Each row of a before or after table is a point. The points were changed in one or more steps. Then noise was added and the rows were shuffled. The steps act on columns, c1 being the first. Write out the steps. A step turns or swaps two columns, mirrors them in a line or flattens them onto one, adds a multiple of one to another, or multiplies or shifts one. Angles are multiples of 10 degrees, from the lower column toward the higher: turns from -170 to 170, lines from 10 to 170 but not 90. Use the fewest steps. Two steps may share a column if one is a turn and the other turns, adds or multiplies; they go together, in the order done. Otherwise the lowest column goes first.
(in the rows, 128 means zero)

Before (10 x 2)
[[ 77  85]
 [114 153]
 [ 78 148]
 [147  40]
 [100  50]
 [144 104]
 [107 125]
 [164 105]
 [179 143]
 [129  67]]
After (10 x 2)
[[136 108]
 [ 87 146]
 [117 185]
 [ 76  66]
 [117  62]
 [ 75 103]
 [ 98 131]
 [172  92]
 [ 44 100]
 [155 128]]
Steps: mirror c1 and c2 in the line at 60 degrees

Before (11 x 6)
[[219 108  89 195 115 175]
 [121 189  95  62 148 201]
 [ 79 174  87 165 160 158]
 [105 149 155 174  84 147]
 [118 122  81 201  65 147]
 [143  49  90 114 132 136]
 [170 166 173 171 145 105]
 [ 85  46 119 132  89 184]
 [150  26 182 124 157 179]
 [169 195  75 143 123 136]
 [121 143 119 143 100 154]]
After (11 x 6)
[[ 84  53 134 178 120 138]
 [179 163 106 128  24 167]
 [ 87 109  38 175 105 161]
 [153  86 147 157 151 141]
 [123  97 132 138 146 146]
 [ 81 124  89 136 190 132]
 [ 88 159 175 159 170 148]
 [119  90 170 132  44 163]
 [ 93 143 134  86 193 178]
 [169 148  91 160 166 112]
 [ 87 131 115 114  51 131]]
Steps: turn c1 and c3 by -90 degrees; swap c2 and c5; multiply c4 by 0.7; multiply c6 by 0.7

Before (10 x 11)
[[158  84 166 123 158  52  88  57 124 135 166]
 [198  75 167 167 151  77 171 104  57 107 149]
 [160 164 166 121 113 121 204 121  78  63 165]
 [ 95 101  68  77  87 132 147  63 103  84  93]
 [118 175 180  90 196 165 186  87  49 117 135]
 [203  63 167 108 136 127 124  55 131 128  92]
 [129 151 106 137 175 144 188 139 137 167 154]
 [158 184  72 105 169  63 137 107  41 173  92]
 [128 145  95 156 109 133  85  81 132 130 111]
 [144  97 188 133  76 118 158 166  84  68 190]]
After (10 x 11)
[[137 171  69 136  97 143 151 149 135 164 101]
 [133  84 144 131 165 116 196 175  79  65  65]
 [122 111 140 159 117 135  78  89 131 130 146]
 [113 166 185 121 165  51 127  66 123 133  83]
 [137 186 119  91  68 166 206  97  47 118 127]
 [146  96  72  81 160 135  96  73 102  85 174]
 [110 107  97 120  95 122 206 129  77  64  86]
 [ 48 147 152 110 191 128 154  65 130 127 137]
 [ 69 158 119 167 175  77 183 112  58 108  85]
 [ 85 159  88 106  65  62  91 115  41 176 150]]
Steps: turn c1 and c11 by -160 degrees; turn c2 and c5 by -100 degrees; turn c3 and c7 by 50 degrees; shift c8 by 10
